Each row is a point. Each copy is the shape, with its points in the same order, turned, moved and blurred by noise. Some copies are also mirrored. Which?

Shape:
[[ 4.5  3.1]
 [ 6.2  2.4]
 [-3.2 -3.5]
 [ 3.9 -2.8]
 [-2.3 -5.6]
 [ 6.0  1.0]
 [-4.6 -2.3]
 [ 4.2  3.8]]
Copy 1:
[[ 4.2  3.4]
 [ 4.2  5.9]
 [-3.8 -2.4]
 [-2.1  4.4]
 [-6.0 -0.6]
 [ 2.2  6.5]
 [-3.4 -3.5]
 [ 4.5  3.9]]
Copy 1 is: mirrored
Copy 2 (8 x 2):
[[ 6.2 -2.3]
 [ 7.9 -1.7]
 [-3.1  2.3]
 [ 4.3  3.2]
 [-2.2  4.4]
 [ 7.1  0.1]
 [-4.1  0.9]
 [ 6.1 -3.3]]
Copy 2 is: mirrored

Shape:
[[-5.1  6.1 -7.1 -1.3]
 [ 2.4  2.1  0.7 -3.9]
 [ 1.2  2.7 -0.5 -0.2]
 [ 0.2  1.0 10.8 -8.4]
 [-1.9 -4.6 -3.9 -6.4]
 [ 3.6  2.3  1.5 -0.1]
 [ 0.1 -3.5  1.6  4.4]
 [ 0.9  4.1 -2.6  3.5]
 [ 1.4 -1.5  6.9 -2.7]
 [ 2.8 -3.3  3.7  6.4]]
Copy 1:
[[  4.0 -10.6   0.6   2.7]
 [  1.3  -0.2   0.9  -3.2]
 [  0.2  -2.0  -0.7  -0.4]
 [  0.3   7.9   8.4  -2.6]
 [ 10.4   0.0  -1.1  -0.7]
 [ -1.3   0.2  -1.7  -2.1]
 [  0.1   3.0  -5.6   4.0]
 [ -2.0  -4.7  -3.9   1.6]
 [  0.5   6.4   1.5  -0.1]
 [ -2.8   4.6  -7.2   3.1]]
Copy 1 is: only turned
Copy 2, 10 rows:
[[-5.8 -0.4  7.1 -6.1]
 [ 4.0  1.1  4.6  1.6]
 [ 1.4  1.0  2.7 -0.7]
 [ 3.3  2.9  6.7 12.3]
 [ 3.1 -6.4  9.2 -0.5]
 [ 3.5  2.0  1.6  1.2]
 [ 2.1 -4.7 -2.9  1.3]
 [-1.1  1.2  0.1 -3.8]
 [ 4.1 -1.6  2.2  7.3]
 [ 3.8 -3.2 -6.2  2.1]]
Copy 2 is: only turned

Shape, 10 rows:
[[  1.2   2.5  -0.9  -4.3  -1.3  -0.3]
 [ -2.2   1.1   2.1  -1.6   0.0   0.1]
 [  5.3  -1.5  -4.2   7.4   5.9   0.2]
 [ -1.8   0.1   4.7   1.9   0.0  -2.4]
 [ -5.7   5.0   5.3  -1.2 -12.3  -2.3]
 [ -5.0   4.7   4.6  -2.0  -0.4  -0.2]
 [  6.3   2.2  -3.7   7.3   5.9   5.1]
 [  2.4  -0.9  -2.2   2.0   2.9  -2.3]
 [  0.0   0.3   9.1  -3.1  -7.0   0.7]
 [ -2.0  -4.0  -5.9   2.0   4.2   4.8]]
Copy 1:
[[ -1.7  -4.5  -0.4  -3.1   1.1   5.3]
 [ -3.3  -1.8   0.9   0.8   1.1   3.3]
 [  3.7   0.7  -4.0  -2.4  -6.4  -5.4]
 [ -1.2   1.4   0.4   3.6   1.0   3.3]
 [ -1.3  -7.4   2.1   9.4   4.3  11.9]
 [ -6.5  -1.2   1.1   3.1   0.3   6.9]
 [  1.7  -1.6  -0.8  -3.3 -10.6  -3.9]
 [  0.9  -0.3  -3.8  -2.1  -0.9  -0.4]
 [  0.9  -1.8   7.5   3.7   4.3   8.8]
 [ -3.5  -4.8  -0.6  -1.8  -1.0  -7.5]]
Copy 1 is: mirrored
Copy 2, 10 rows:
[[-2.3  4.6  0.1 -0.2  0.9 -1.6]
 [-1.9  1.2  1.2  0.4 -2.5  0.1]
 [ 1.4 -3.0 -9.6 -5.3 -1.7 -4.1]
 [-1.2  0.9 -2.6  1.9 -5.2  2.4]
 [-3.6  8.6  3.7  1.8 -2.3 11.0]
 [-3.6  2.7  3.5  0.1 -5.6  2.6]
 [ 4.5 -0.8 -7.5 -8.7 -3.2 -5.5]
 [-2.6 -1.2 -4.9 -1.3 -1.0 -2.3]
 [ 2.1  6.8  2.0  5.5 -2.8  5.1]
 [ 2.3 -6.4 -1.4 -4.2  2.3 -4.0]]
Copy 2 is: mirrored
Copy 3:
[[ 2.6  1.5  1.4  2.1 -1.5  0.8]
 [ 0.5 -0.1 -3.4  3.1 -0.9 -0.2]
 [-9.9  1.0  2.5  0.3  7.3 -0.2]
 [-1.8 -3.3 -1.9  5.3 -0.1 -2.1]
 [ 5.8 -2.0 -2.4  3.5 -9.4 -9.2]
 [ 3.8 -0.8 -6.2  5.2 -0.8 -2.2]
 [-5.8  1.0  1.3 -3.3 10.9 -1.6]
 [-5.6  1.4  1.4  3.1  2.8  1.0]
 [ 4.9 -8.7 -0.5  2.1 -5.4 -2.5]
 [-7.9  3.1 -4.1 -3.8  1.5  3.7]]
Copy 3 is: only turned
